Rows are points. The points of each table are mixes of a few directions, plus a little noise. Count the directions of each table, and those that both share. Where both have some left over, give the other angles between the two spaces (their principal angles), to ten degrees, smallest first.

First:
[[  5  -4 -37]
 [-10  10  72]
 [ -5   2  32]
 [  6  -7 -43]
 [-12  11  84]
 [ 14 -12 -95]
 [  1  -2 -11]]
Second, 5 rows:
[[ -8 -22  16]
 [-23 -55  43]
 [ -6 -15  12]
 [ 34  85 -62]
 [  4  11  -8]]
Directions: first 1, second 1, shared 0; angles 60

First, 9 rows:
[[-10  15  -8  16  24  34   7  21]
 [  5  16   5  29  39  23 -14  46]
 [ -3  39 -36  42   8   1  -1   6]
 [ 17 -35  10 -47  -2  -9 -26 -13]
 [  6   1  21  21 -57 -89   7 -22]
 [ 39 -21  42  -8 -36 -45  27 -53]
 [ -3 -32 -20 -60  20  43 -22 -15]
 [-29  31 -18  33 -11  -4  13  15]
 [-25 -16   6 -27  13  42   8  10]]
Second, 9 rows:
[[ 21  21  -3 -10  41 -41  46  -8]
 [ -5  -4   0   2  -9   9 -10   1]
 [ 11  10  -1  -5  20 -21  23  -4]
 [ 12  11  -1  -6  23 -23  25  -4]
 [-45 -44   4  21 -85  86 -95  16]
 [  5   5   0  -3   9 -10  10  -2]
 [ 11  10  -1  -5  20 -20  23  -4]
 [-28 -27   3  14 -53  53 -59  10]
 [ 17  17  -2  -8  33 -33  36  -7]]
Directions: first 5, second 1, shared 0; angles 60

First, 11 rows:
[[ -8 -31  24 -20 -23  -3 -52 -30 -39  70 -26  34]
 [ 33  -3   6  50 -69  48  -4 -20  63 -18  37  -9]
 [ 23 -13  22 -33   3   5 -37 -13 -14   5  13 -10]
 [-15  80 -51   4   7 -13  81  30  -4 -44  -1  18]
 [ 33 -23  52  46  -2  34 -40 -24  23  -8  27 -15]
 [-36   3 -11  47  39 -15  39  22  11 -12 -22  -2]
 [-22  54 -28   6  37 -23  59  28 -19 -26 -14  15]
 [-29 -12 -30 -36 -54 -20 -10 -12 -27  63 -36  40]
 [-45 -62   5  17  88 -36   5  30   9   1 -34 -43]
 [ 63  53  18 -52  15  18 -10  -8 -23 -53  50 -14]
 [  6 -46  -5 -27 -43   6 -34 -10  21  20   6 -16]]
Second:
[[-12  -9  62  -1  24 -34   6 -12 -29   8 -14 -10]
 [ 16   4 -15 -27  50 -31   2  34  -3 -45   3 -38]
 [-32 -95 -35 -49 -41  34 -19 -12  50  36   4 -25]
 [ 19  -3   6   1   4 -54   1  29  11 -32  -7 -44]
 [  7  13   0  -9  32  -8   1  11 -14 -16   3  -8]
 [-31 -51 -43 -37 -35  59  21 -13  56   8  24 -14]
 [ 40  95   7  93 -31  -5 -35  -7 -49  24 -23  87]
 [-22 -31 -27 -20 -39  33  48  -4  63 -21  29 -33]
 [ -6  14  25   5  14   4  12 -12 -17   2  -1  12]
 [ 18  62  21  42  25   5 -34 -12 -65  27 -18  72]]
Directions: first 5, second 5, shared 3; angles 70, 90
